Each row is a point. The last column is the point's height on a tilted bowl or saddle (a function of degree 2), plus a little noise. Count its main directions that bend up, bend down and stay straight.
In the rows, 128 means zero.

Points, 16 rows:
[[ 84 190 151 189]
 [136 161 154 136]
 [165 139  96 147]
 [149 126 123 133]
 [173 127 114 142]
 [198 139 154 153]
 [110 111  63 190]
 [135 104 102 152]
 [117  96 122 152]
 [126 121  80 163]
 [153 103 136 142]
 [176 134 128 138]
 [146 105 162 142]
 [120 116 143 136]
 [115 100 115 152]
 [105 141 163 143]]
Directions: 3 up, 0 down, 0 straight

Points:
[[104 138 134 149 123]
 [127 148 104 122 124]
 [198 149 117 130 137]
 [138 162 150 159  63]
 [111  94  68 111  95]
 [148 143 136  56 156]
 [136 153 121 123 122]
 [131 142  88 155  92]
 [109 116 111  73 128]
 [111 109 135 107 130]
 [104 133  87 123 136]
 [180 125 106 125 115]
 [118  86 129 153 150]
 [120 117 133 171 116]
 [134 145 151 115 117]
 [156 107 132 156 116]
 [194 140 159 136 124]
 [127 131  83 109 111]
 [ 78  74 160 135 183]
 [106 123 157 153 114]
 [173 163 166 105 137]
 [ 85 152 152 124 150]
 [ 98 108 151 105 137]
 [106 166  87 122 145]
 [ 75 145 132 132 175]
 [125 168  95 177  57]]
Directions: 2 up, 2 down, 0 straight

Points:
[[126  81 120 121  84]
 [124 138  96 128 118]
 [126 150 115 126 138]
 [119 181 108 187 100]
 [122 164 143 110 154]
 [120 147 163 139 127]
 [ 85 194 165 116 104]
 [137 153 121  83 128]
 [133 140 144 130 145]
 [119 114  72 142  81]
 [120 189 112  78 147]
 [116 122 128 148 120]
 [143 119 128 106 122]
 [121 132 113 162 122]
 [101  73 134 192  58]
 [130 106 127 168 118]
 [142 153 136 168 126]
 [ 75 156 110  90  98]
 [145 125  94 150 112]
 [153 123 131 159 134]
 [128 119 169 156 113]
 [147 125 130 189 114]
 [ 66 123  83 138  63]]
Directions: 0 up, 2 down, 2 straight

Points, 42 rows:
[[ 84 140  76 132 181 125 131]
 [ 91 173 124 107  92  82 109]
 [165 113 133 133 109 105  92]
 [119 126 161 155  99 129 101]
 [110  77 116 146 119 112  99]
 [128 122  81 148 145 176 107]
 [135 101 119 115  99 128 105]
 [139 163 152 166 131 160  99]
 [115 190 111 127 188 116 109]
 [ 97 136  97 117  79 148 111]
 [123 126 131 139 174 115 138]
 [125 178 117 151 132 102 108]
 [104  77 130 158  86 146  73]
 [115 122 153 124 140 159 116]
 [114 157 169 113  87  83 104]
 [111 200 151 129 101 199  76]
 [ 77 114 156  80 137 100  90]
 [142 114 191 108 192 111  71]
 [137  99 141 192 161 145 133]
 [154 138 148 138 121 123 109]
 [103 157 129 105 140 137 126]
 [136 156 123 163 142 165 111]
 [ 94 128  99 158  91 139  94]
 [122 116 143  97 129 131 116]
 [130 164 106 165 127 165 101]
 [139 159 151  97 135 132 120]
 [137 108 184 141 178 120 104]
 [120 143 135 110 147 113 124]
 [144 159 161 113 136 149 112]
 [182 198  88 137 127 112  79]
 [107 136 125 151 127 141 124]
 [154 141 170 101 184  97  74]
 [152 105  83  94 163 139  88]
 [109 161 114 115 161 101 121]
 [117 120 157 173 119 110 103]
 [ 96 154 163  79  68 119 135]
 [124 111  95 139 181 179 125]
 [132 110 113 130 104 110 108]
 [141 127 143 158  88 112  95]
 [139 116 106 122  84 123 109]
 [ 92 105 156 137  88 135  92]
 [158 146  67 133 129 126  96]]
Directions: 1 up, 5 down, 0 straight

Points:
[[111  63 121 111  72  89 142]
 [127 114 147 120 140 104 144]
 [ 86 139 112 137  57 135  89]
 [161 137 124 106 109 148 118]
 [127 109 150 107 175 139 132]
 [ 86 145 126 174 115 137  98]
 [152 130  86 150 150 130  99]
 [163 141 116 174 154 129 101]
 [185 133 128 144 130 145 101]
 [148  90 102 122 102 116 119]
 [102 109 102 142 130 119 128]
 [122 141 159 103 114 104 120]
 [121 172 103 163 173  96 106]
 [100 141 117 126  98 111 120]
 [177 194 118 128 185 122 159]
 [121 132 155 168 116 170 116]
 [129 140 109 135 101 136 119]
 [106 111 139 104 150 188  88]
 [171 170 164 101 140 165 123]
 [118 134 155 134 179 115 155]
 [113 164 121 109 162 127 152]
 [ 69 148  89 122 172 174  83]
 [162 122 105 188 173 101  73]
 [166 155 162 153 136 116 131]
 [ 86 165 114 207 151 121  53]
 [117 117  87  92 107 144 126]
 [157 124 121  94  95 192  85]
 [160  96 122 125 125 170  86]
 [109 165 154 118 108 115 106]
 [ 91 145 147 117 163  90 153]
 [148  94 127 133 128 136 115]
 [102 140 124 165 162 111 126]
 [110 129 137 104 112 122 125]
 [112 165  89 113 174 121 152]
 [157 154 124 147 196 155 133]
 [126 135 134 101 174 141 155]
 [108  67 162  85 119 130  70]
 [109 113 109 121 162 139 133]
 [132  90 149 148 100 165 110]]
Directions: 1 up, 3 down, 2 straight

Points (46 x 7):
[[ 94 127  93 125 157 110 136]
 [125 109 100 113  93 148 139]
 [146 142 132 122 158 114 120]
 [127  97 106 118 131 132 124]
 [145 144 140 159 160  93 140]
 [133  68 157 136 127 142 141]
 [ 48 129 119 110 103 163 172]
 [ 84 142 119 101 147 138 123]
 [173 167 153  60  90 139 184]
 [131 106 119 126 172 131 118]
 [130 110 148  91  95 154 136]
 [124 125  87 124 135 121 128]
 [107 105 126 136 113 146 135]
 [130 164 112 140 107 116 153]
 [131  80 130 109 113 178 139]
 [135 114 104  99 201  61 182]
 [143 179 121 100 120 128 147]
 [145  96 132  80 153 113 129]
 [185 160 123 146 122 158 154]
 [151 171 153 102 129  79 149]
 [157 107 125 173  96  98 172]
 [134 106  94 134  91 121 152]
 [162 107 160 167 169 142 139]
 [123  42 113 141 134 140 163]
 [184 130 178 135  91 149 163]
 [139 162 139 180  98 103 182]
 [153 166 137 157 108  90 169]
 [121 106 147 140  93 165 151]
 [164 165 111 120 117 113 153]
 [114 154 123 125 155 119 122]
 [ 98 128 105 141 144 193 134]
 [126 130 129 149 119 134 132]
 [138 160 113  80 183 138 132]
 [101 127 127 174 101 167 171]
 [104 138 114 148 114  90 161]
 [117 127 124 172 139  99 153]
 [160  65 172 102 164  91 149]
 [ 57 100 119 184 145 118 201]
 [ 87  96 149 127 146 112 135]
 [136 102 142 129 160 172 122]
 [140  80  82 167  93 101 185]
 [153 106 136 157 107 149 143]
 [120 106 102 147 113 153 135]
 [150 161  90 170 167 108 155]
 [138 113 133 127  89 161 145]
 [108 129 105 147 168 140 124]]
Directions: 5 up, 0 down, 1 straight

Points (77 x 9):
[[116  97 176 137  98 131 128 127 152]
 [141 133 124  85 101 123 161 162 139]
 [ 81 123 141 116 146 116  96 123 147]
 [130  96 121  81 116 127 134 114 140]
 [156 145 145 159 151 100 154  83 125]
 [145 158 148 108 159 126 106 140 109]
 [154 109  76 155 117 121 114 144  81]
 [129 132 167 143  90 191 139 113 127]
 [119 130 124  95 143 108 166 128 144]
 [110 159 113 112  80  85  48  87  52]
 [169 104 116 135 117 179 107 132  84]
 [ 73 100 143 115 132 124 124 113 164]
 [115  74  94  88 130  88 103 126 101]
 [129 136 165 137 147 119 116 159 118]
 [119  51 169 166 130 113  59 158  85]
 [149 144  93 163 135  51 110 126  79]
 [158  92 126 126 137 162 108 150  99]
 [177 145 148 119 133 132 135 195  88]
 [137 117 133  50 157 104 138 199 103]
 [ 96 104 138 132 150 189 166 164 140]
 [118 156 120 183 164 106  96 164  85]
 [ 84 158 116 158 154 128 125 124 123]
 [105 176 128 132 168 135 146 159 114]
 [ 94 152  98 142 108  40  98 147  64]
 [103 138  61 181 169 123 119  98  83]
 [ 91 123 198 115 115 155 106 177 149]
 [136 154  88 110 129 106 130 113 100]
 [ 96  84 113 128 125 118 173 161 142]
 [ 77 149 148 104 140 126 147 129 161]
 [179 100 136 174 104 112 178 119 135]
 [137 133 134 135 141 132 137 133 128]
 [154 109 123 150  53  87  88  65  61]
 [131 120 152 174 133 179 137  36 107]
 [171 120 122 113 111 132 120 134 106]
 [137  88 122  96 130 152 139 127 134]
 [111 154 137 146 128 162  70 164 120]
 [ 98 106  67 135 121 163  82 121 104]
 [107  93 150 141 119 113 188 152 166]
 [168 124 119 111 102 168 155 126 113]
 [130  86 168 157 136 144  91 105 115]
 [125 105 109 160  92 178 123 154 104]
 [157  92 128  93 122 120 140 146 127]
 [112 152  93 129 158 158 137 110 126]
 [117 167 192 133 136 139 122 111 129]
 [107 185  71 105  96 134 108  90  84]
 [157 115 112 142 105  77 123  66 105]
 [113 113  61 148 136 115  90 134  84]
 [107  99  96  82 151 120 109 127 124]
 [146 111 115 106 129 143 156 170 124]
 [122 173 144 155 104 117 120 157 103]
 [152 164 155  87 139 149 152 149 124]
 [130 168 165 166 124 129 101 150  93]
 [ 85 132 153 136  84 142 145 116 154]
 [125 157 133  67 109 126 145  95 143]
 [147 141 141 132 119  96 150 147 128]
 [127 106 143  98 132 116 126 126 145]
 [ 99 128 136 112 149 217 156 158 155]
 [137 105 139 121 139 172 122 116 130]
 [183  95 152 104 173  96 139  88 121]
 [128 128 120 134 151 116 109 124 120]
 [129 128  88 163 142 111 147 130 104]
 [103 175 111 128  70 165  95 145 117]
 [140 149  96  98 113 112 117 124 104]
 [ 72 109 140 114 116 104 103 118 147]
 [135 106 158 125 157 128  91 147 114]
 [117 135 150 141 107  99 144 132 141]
 [154 106  83 152 166 165 115  91  79]
 [132 151 178 104 116  93 145 148 136]
 [ 93 108 159 130 153 130 100 152 141]
 [108 118 111 152 137 115 124 139 123]
 [145 134 131 115 121 139 126 127 126]
 [135  96  96 112 117 117 137  65 111]
 [144 120  97 123  65 132  89 126  82]
 [126 150 118 123  86 138 129 183 124]
 [122 190 122 135 102 125 180 132 107]
 [151 126 117 119 154 156 149 165 109]
 [156 158  68 147 167 140 171 165  67]]
Directions: 1 up, 5 down, 2 straight

Points, 67 rows:
[[136 114  97 113 124 108 150 137 123]
 [144 162 170 117  96 187 109  95  96]
 [ 93 161 116 121 134 104 107 131 106]
 [126 159 150 101 161 109 127 124 114]
 [117  99 125 125 138 174 156 143 113]
 [ 68 152 154 147 107  82 121 139 106]
 [162 144 108 130 140 172 156 150 110]
 [150  55 184 137 168 174  78 160 104]
 [162 174 132 139 151 197 132  87  82]
 [ 91  90  75 125 157 135  91 103 109]
 [142 121 110 161  88 157 147 156 109]
 [103 158 151  97 121 140  98 116 103]
 [ 77 133 118 136 152 139 148 144 112]
 [ 68 141 126  79 134 181 113  64  51]
 [151 157 126 134 150 187 131  85  93]
 [123 117 194 149 154 138 135 140 129]
 [ 82 172 166 157 117 106 140 128 108]
 [148 105 161 141 179 153 125 127 121]
 [129 103 118  88 159 145 124 110 118]
 [171 139 148 145 130 107 113  88 113]
 [160 163 150 139 116  95 113 148 109]
 [175 129 151 162 123 131 139 112 123]
 [150 169 123 103 118 175 138 186  83]
 [105 117 158 162 124 128 123 157 133]
 [137 120 161 108 127 135 108 122 128]
 [ 99 129 162 122 130 157 139 152 119]
 [ 70  69  83 172  64 147 161 137  60]
 [125 179  99 122 120 124 114 121  91]
 [100 102 155  72 153 124 114 104 110]
 [158 116 143 133 103 120 103 116 121]
 [107 152 105 141 143 149 115  61  86]
 [ 78 125 122  54 111 131 124  79  66]
 [114 147 177 172 127 109 159 127 118]
 [130 103 130 124 112 160 156 111 117]
 [125 110 168  68 125 146  99 124 109]
 [136 114 126 118 140 165 113 124 119]
 [123 122 158  46 103 150 128 181  82]
 [148 167 142 112 134 132 129 102 113]
 [149 152  92  58 121 119 112  99  79]
 [ 94  90 163 139 145 144  95 137 135]
 [146 130 161 151 127 127 138 128 131]
 [ 80  89 156 117 151 141 178 148  94]
 [138 131 132 134  90 112 121 145 119]
 [128  95 147 121 127 138 110 107 126]
 [170 135 177 102 204 147 149 129  99]
 [123 108 136 103 122 174 121 157 112]
 [135 128 157 154 108 159 132 128 126]
 [151 117 115 154 108 100 110 100 113]
 [123 168  91 121 132 151 111 138  92]
 [ 88  79  89 120 122 177  86 131  91]
 [147 133  76 129 141 119 131  79 102]
 [145 153 150 107 139 111 112 132 118]
 [113 165 185  66 136  87 143 135  91]
 [126 141 192 134 138 156 173  75 114]
 [146 133 107 182 126 123 150 123 116]
 [172 151  95 131 147 110  78 156  89]
 [137  64 116 123  91 109 142 125 107]
 [140 125  69 118 131 113 148  80 104]
 [ 77  68 122 101 145 104 126  77  92]
 [ 88  99 107 134 102 102 122  81  97]
 [189 130 136 128  89 117 153 104 114]
 [103 148  95 119 125  85 164 130 102]
 [148 110 130 128 131 143 115 110 125]
 [124 148 152  76  93 195 161 114  85]
 [147 109 117 195 114 147 100 112 110]
 [ 83 123 143 106 100  68 165 149  85]
 [125 111 135 116 158 163 168 116 115]]
Directions: 0 up, 6 down, 2 straight

Points (69 x 9):
[[215 132 139 168 118 118  92  96 166]
 [137 104  97 108  96  86 150 150 133]
 [ 60 156  81 101 144 184 142  87  87]
 [142 143 154  98 103 133 127 123 123]
 [169  95 107  62 152 116 147 112 182]
 [ 92  93 121 138 175 161 122  52  98]
 [134 126 111 117 110 166  50 186  92]
 [106 133 147 113  62  93 130 140  83]
 [ 80 121  84 136 169  76 189 138  90]
 [186 159  92 174 123 107 122  74 157]
 [131 103 115 132 138 141 138 129 115]
 [177 107 147 145  91 163  97  89 144]
 [118 128 129  76 102 110 104 106 126]
 [149 149  97 178 131 109 132  91 118]
 [122 120 101 161 163 169 120 116 101]
 [104 141 142  71 123 129 100 152 154]
 [130 122 136 115 151  66 137 162 129]
 [129 176 102 120  83 125  86  89 113]
 [161 116 123 130 134 115 127  63 103]
 [172  97 180  94 101 142 185 156 121]
 [149 115  90 153  91 150 119 120 144]
 [139 143 145 123 184 155 149 167 130]
 [ 98 144 113 168 130 139 110 121  92]
 [164 109  75 124 155 163 148  78 185]
 [106 100 114 120 114 119  90 123  97]
 [145 148  62 113 132 121 144 169 162]
 [168  93 103 102 176 148 136 116 161]
 [114 151 148 104 146 140 110 158 127]
 [117 148 165 111 144 103 170 126  85]
 [172 138 123 164 147  91 152 102 104]
 [135 110 140 117 105 115 180 152 105]
 [129 164 102 160  97 118 124 111 108]
 [133 118 101 131 106 162 108 124 128]
 [130 130 106  80 130 162  99 150 146]
 [116 143 129 119 109 101 121 140 110]
 [119 186 130 119  74 135 120 143 109]
 [ 85 156 122 133 142 144 133  75  99]
 [135 107 107 139 112  98 146 160 112]
 [115 120 153  89 151 138 208 100  94]
 [113  86 132 127 156 118 160 155  98]
 [123  99  98 118 138 121 169 158 120]
 [124 125 127  87 127 150 191 161 144]
 [156 118  96 112 138 144 121 135 159]
 [127 186 166 140 120 135 155 128  98]
 [100 119 143 130 130 129 153 146 106]
 [ 94 121 147 124 127  95 118 109  89]
 [138 154  61  66 103 104  95 118 196]
 [134 133 122  81 136 184 131 138 151]
 [122 145 121 127 174 106 133 140 113]
 [ 97 169 129  52 137 109 140 127 115]
 [132 142 124 164 141 164 122  92 136]
 [177 118 105 125 134 153 104 108 175]
 [208 106 122 138 106  87 162 132 138]
 [ 95 120 169 116 116 153 122 156 119]
 [130  88 148 117 149 109 125 208 125]
 [121 114 101 180  98 128 115 102  85]
 [ 65 111 157 108 162 108 111 151 148]
 [151 169 145 145 122 147  78 123 127]
 [161 101  61 150 107 119 104 154 151]
 [109  97 142  90  90 122 112 138 119]
 [137 154 116 117 113 138 118 119 131]
 [125 146 175 152 167 140 122 156 128]
 [144 103 107 141  99 122 106 129 113]
 [152 128 104 112 141 177 123 165 142]
 [127 142 105 124 108 108 132 139 122]
 [117 156 158 167  90 103 152 130  69]
 [143 115 139 131 204 202  83 125  90]
 [153 147  77 129 140 113 132 124 147]
 [150 135 116 119 150  90 178  92  80]]
Directions: 2 up, 2 down, 4 straight
